Each wall is flat, endless, passes through zero and stands at right angles to its row. A trip goes straight from one point to another. List the walls that it crosses, first one first.

Walls:
(1): [ -5  36 -11]
(2): [-28   1  34]
(3): [-47  24   2]
(4): [ 25   7 -35]
(5): [-28 -16 -10]
(6): [-14 -19 -38]
(7): [-22  -3  17]
(8): [-35 -12  36]
(9): [14 -1 -2]
Trips:
[  0 -60 -39] to [-54  -5  -3] -> 9, 8, 7, 3, 4, 2, 1
[ 8 39 -5] to [ 53 -27 -56] -> 3, 6, 1

Walls:
(1): [  1 -38  29  22  34  -4 -19   9  15 -11 -18]
(2): [ -8 -13  -8   1  52  10  32  17 -36  30 -36]
(3): [-35 -56 -32  38  34 -48  41  43 -37 -62   3]
(4): [ -2  34   2  13  -3 -12 -18  10 -43  -4 -15]
(5): [  7 -68  44  -6 -17  54 -15   3  35 -14 -15]
(6): [ -9 -13 -54 -12  29 -21  -9  14 -60 -11 -43]
(7): [-17  -9  31  27   7 -11 -43  16  34 -48 -12]
(8): [-60  -8  17 -51 -26  12 -10 -16  -6  14   9]
Trips:
[ -6  28  -2  14 -39 -24  55 -46  41  20 -11] to [-18   2  12 -18   2  -5  -8  -5   7 -43  21] -> 7, 3, 5, 1
[ 28  19 -27  59  -4  68  74 -12 -45 -40  14] to [-31 -24   4 -18  18  49 -14 -14 -17 -17  14] -> 5, 4, 8, 1, 7
[-19   6  14  10 -49 -10  -5  -1  -2  28  22] to [-69 -12  19 -45  39  18  17  -4 -57  60   6] -> 2, 6, 3
[ 32  34  -3  59  32  17  -1 -59   6   4 -29] to [ 28 -35 -25  33  41 -48 -35  37 -49 -25 -40] -> 6, 3
